Each row is a point. Each copy is the shape, with its points in the same order, stretched, turned, moved and blurred by noise. Is it also mirrored, or only turned?

Shape, 9 rows:
[[ -8.7   3.0  -8.0]
 [  9.9   7.8  -2.5]
 [ -5.4 -13.3  -4.7]
 [  9.8   2.7  -3.8]
 [  9.1  17.9   3.9]
 [  5.3  -0.9   5.1]
 [ -2.8  30.3 -30.7]
 [  0.8  10.8 -20.2]
 [-16.1 -21.6   6.8]]
Copy 1:
[[-12.4  -5.8   4.4]
 [  5.4  -9.6  13.0]
 [ -5.8   1.5 -10.5]
 [  4.9  -9.4   7.8]
 [  4.9  -6.1  24.5]
 [  5.5   1.5   6.3]
 [-18.2 -37.6  23.2]
 [ -8.5 -22.3   8.3]
 [-10.1  17.6 -14.0]]
Copy 1 is: mirrored
Copy 2 (9 x 3):
[[  2.4   7.4 -17.6]
 [-12.2  -3.6  -4.7]
 [ 13.7  -0.2  -9.0]
 [ -5.8  -5.3  -8.3]
 [-19.1   1.8   0.3]
 [ -0.9  -0.6   1.2]
 [-26.6   8.8 -40.3]
 [-10.3   0.7 -28.8]
 [ 28.4  11.5   0.5]]
Copy 2 is: mirrored
Copy 3, 9 rows:
[[-11.5   7.2  -5.7]
 [  6.1  12.2   0.3]
 [ -8.5  -9.5  -2.4]
 [  5.7   6.3  -1.6]
 [  5.4  22.0   5.9]
 [  1.5   2.9   7.5]
 [ -5.8  33.2 -28.0]
 [ -2.0  13.8 -18.1]
 [-19.9 -17.0   9.3]]
Copy 3 is: only turned
Copy 4, 9 rows:
[[ -6.9   8.0  -9.5]
 [ -6.4  14.3   9.9]
 [ -6.2  -8.5  -5.1]
 [ -7.5   8.6   9.5]
 [  0.8  23.0  10.6]
 [  1.1   3.1   8.2]
 [-27.9  38.5 -10.1]
 [-21.4  17.4  -3.0]
 [  6.7 -19.7 -12.2]]
Copy 4 is: mirrored

Shape (9 x 6):
[[ -9.2  -1.0  11.4  27.3   1.3   8.6]
 [ 27.9 -22.7  -1.4  13.9  -3.1 -17.8]
 [ 14.7 -33.0  -8.2  -3.1  13.5 -21.9]
 [  2.2   1.2  11.7   3.0  -9.4   3.2]
 [ -5.7 -17.5  11.4 -11.1 -14.6   2.1]
 [ -7.8  -2.6  -0.6   3.6   6.6   9.6]
 [  0.1   5.8  -5.3   5.7   5.5 -22.0]
 [  7.6   7.7 -11.1  -9.7  14.1   4.9]
 [ -4.3   2.0  -6.1  32.2 -22.9   6.4]]
Copy 1:
[[-11.1   9.6  15.0  23.2   5.9  10.1]
 [ -1.3 -24.8   5.5   7.4  -7.1 -26.4]
 [ -5.5 -26.0   5.9 -11.2  10.3 -29.1]
 [ -1.2   0.7  11.0   4.6 -11.8  11.2]
 [-14.6 -15.1  11.3  -9.4 -10.6  16.2]
 [ -0.7   1.7   6.8   3.9  10.1  11.2]
 [  1.1  12.3  -3.6   0.7  -2.3 -18.6]
 [ 20.1   1.9   0.4  -6.0   8.3   0.1]
 [-13.3  -0.9 -10.5  32.0  -8.3  10.8]]
Copy 1 is: only turned
Copy 2, 9 rows:
[[-11.6   1.5 -28.6  11.0  -7.7  -3.1]
 [ 23.6 -39.2  -8.3   5.3 -13.8 -23.6]
 [ 13.0 -40.3  -3.5 -17.7  -2.6 -33.2]
 [ -2.2  -3.4  -0.2   8.6 -11.7  -0.5]
 [-12.6 -19.8  14.7   4.1  -7.8  -5.2]
 [ -9.2  -0.8 -10.4  -7.3   5.4  -3.8]
 [  9.2   1.3  -4.9  -0.8   6.2 -30.0]
 [  9.6   3.2  -0.8 -23.2   8.3  -4.6]
 [  0.9  -7.0 -21.4  32.6   7.1   4.3]]
Copy 2 is: mirrored
